Each point is reached from the start by the listed moves, each made once or not at all, plus a little noise. Is the number of moves made odd or even? Then give how often each move was made.
(in the rows, 128 means zero)

Moves:
(1): [191 110 131]
(2): [142 177 141]
Start: [104 131 136]
Points:
[168 115 137] => odd (1, 0)
[118 182 145] => odd (0, 1)
[104 134 137] => even (0, 0)

Moves:
(1): [172  93 127  89 130 136]
(2): [151 157 123 116 161 113]
(3): [133 130 179 132 141 123]
(4): [152 126 120 188 108 132]
Start: [136 132 113 120 123 118]
Points:
[166 134 159 186 111 115] => even (0, 0, 1, 1)
[204  99 103 139 109 132] => even (1, 0, 0, 1)
[184  96 112  82 126 126] => odd (1, 0, 0, 0)

Moves:
(1): [185 137 117 114 124 152 130 118 138]
(2): [117 164 128 107 118 123 129 137 125]
(3): [130 139 191 135 119 153 120 108 147]
(4): [132 157 126 178 163 114 156 138 161]
(5): [128 138 133 116 166 124 126 113 112]
(6): [105 145 100 152 129 185 124 128 108]
(7): [125 109 136 102 138 147 177 132 149]
(8): [136 124 141 127 135 139 122 170 116]
Start: [150 101 133 100 131  99 133 128 138]
Points:
[137 161 164 183 159 167 152 123 168] => odd (0, 0, 1, 1, 0, 1, 0, 0)
[189 132 113 131 186 195 205 171 174] => odd (1, 0, 0, 1, 0, 1, 1, 1)
[197 175 117 111 144 100 168 131 180] => odd (1, 1, 0, 1, 0, 0, 0, 0)

Moves:
(1): [167 131 113 136 146 116 127 107 109 151 151]
(2): [113 162 126 130 146 115 139 139 106 119 142]
(3): [137 143 157 116 109 145 134 157 122 141 141]
(4): [126 139 130 141 118 160 122 137 141 158 122]
(5): [134 133 144 122 178 125 140 121 144 140 131]
(6): [125 131 102  93 117 144 115 110 120 122 130]
(7): [134 135 116 134 135 145 160 129 124 118 105]
(8): [154 130 109 144 152 130 118 175 110 131 126]
(9): [134 146  91 131 127 127 126 135 178 127 123]
Start: [128 126 142 145 140 138 138 152 134 109 131]
Points:
[137 150 150 160 184 184 176 152 163 145 101] => odd (0, 0, 0, 1, 1, 0, 1, 0, 0)
[126 181 153 144 146 154 185 193 103 104 134] => odd (0, 1, 1, 0, 0, 0, 1, 0, 0)
[185 189  29 141 187 145 156 177 112 108 141] => even (1, 1, 0, 0, 0, 1, 1, 1, 1)
[197 182 149 153 230 130 161 211  88 150 182] => odd (1, 1, 1, 0, 1, 0, 0, 1, 0)

Moves:
(1): [153 111 130 112 139 128 110 130 143 144 140 125 113 140]
(2): [120 152 149 141 121 117 115 114 129 136 132 143 120 147]
(3): [119 133 160 109 125 100 142 139 149 158 138 113 122 119]
(4): [128 145 127 165 166 108 145 117 139 116 146 137 140 121]
(5): [129 139 124 124 133 138 138 155 119 134 118 150 116 128]
(6): [134 142 141 135 122 124 150  93 126 171 150 123 136 115]
(7): [131 116 139 138 135 102 136 116 110 139 122 144 118 132]
(8): [144 103 140 151 119 139 153 136 134 135 130 112 116 127]
(9): [140 135 108 111 122 121 160 128 130 107 134 144 127 149]
(10): [125 146 106 128 138 123 131 133 136 140 107  95 126 141]
(11): [112 118 131 132 154 140 137 160 117 128 127 138 152 158]
(12): [ 96 129  99 130 114 135 122 146 136 131 145 141 127 131]
Start: [159 127 112 153 140 142 139 132 115 117 143 115 126 117]
Points:
[144 175 100 154 210 106 220 196 138 131 143 127 142 164] => even (0, 0, 1, 1, 1, 0, 0, 0, 1, 1, 1, 0)
[124 176 126 205 160 106 187 177 163 171 163 110  97 135] => odd (0, 1, 1, 1, 1, 0, 0, 1, 0, 1, 0, 1)
[209 121  81 141 152 150 187 174 134 138 132 102  80 164] => odd (1, 0, 0, 0, 1, 0, 0, 1, 1, 1, 0, 0)
[138 148  54 198 190 152 229 212 129 109 154 136 136 176] => odd (0, 0, 0, 1, 1, 0, 0, 1, 1, 1, 1, 1)
[158 172 141 125 126 103 179 160 130 141 153 154 101 148] => even (0, 1, 1, 0, 1, 0, 0, 0, 1, 0, 0, 0)
[149 144  89 207 174 151 245 173 116 146 199 165 145 150] => odd (0, 0, 0, 1, 1, 1, 0, 1, 1, 0, 1, 1)
[174 130 129 186 210 127 168 121 128 164 196 126 156 139] => even (1, 0, 0, 1, 0, 1, 0, 0, 0, 0, 1, 0)

Moves:
(1): [137 123 130 110 126 130 111 127 116 122 121 131 119 120]
(2): [128 123 134 122 132 139 122 133  98 137 121 152 110 107]
(3): [119 136 134 117 119 119 131 150 109 135 138 128 112 126]
(4): [123 130 126 132 134 118 129 125 119 138 137 129 142 129]
(5): [141 152 118 131 140 112 134 135 135 152  99 131 107 154]
(6): [127 124 136 116 136 125 127 139 135 124 120 119 138 131]
(7): [129 115 140 114 130 145 141 132 110 131 155 141 140 106]
(8): [117 141 108 112 153 121 121 108 108 123 124 128 117 126]
(9): [121  99 115 116 149 120 144 121 124 148 137 138 151 124]
(10): [111 145 121 128 133 133 112 129 123 137 143 123 121 155]
(11): [129 131 143 121 143 118 125 133 139 129 126 117 113 143]
(12): [106 140 131 130  94 126 119 135 111 103 144 142 135 139]
(13): [126 120 112 128 145 112 149 116  90 125 120 119 132 130]
(14): [136 130 136 120 121 134 118 110 133 135  92 128 103 122]
Start: [128 138 139 126 134 133 132 120 123 146 148 138 135 146]
Points:
[103 192 119  81 205  76 126 113  63 192  94 107  70 208] => odd (0, 0, 1, 1, 1, 1, 0, 1, 0, 1, 1, 0, 1, 1)
[ 84 162 143  82 126 124 112 146  43 127 156 171 106 135] => odd (0, 1, 1, 0, 0, 1, 0, 1, 0, 0, 0, 1, 0, 0)
[ 80 195 108  83 162  95 120 138   7 159 135 156  82 189] => even (0, 1, 1, 0, 1, 1, 0, 1, 0, 1, 0, 1, 1, 0)
[ 87 126 124  46 190 119 123 128  42 181 200 152 152 136] => even (1, 0, 1, 1, 0, 1, 1, 1, 1, 1, 0, 0, 0, 0)
[129 139 127  96 189  72 168 116  76 209 100 134 100 174] => odd (0, 0, 1, 1, 1, 0, 0, 0, 1, 0, 1, 0, 1, 1)
[143 155 138  67 177 120 115  99  82 173  99 151 107 137] => odd (1, 0, 0, 1, 1, 1, 1, 1, 0, 0, 0, 0, 0, 1)
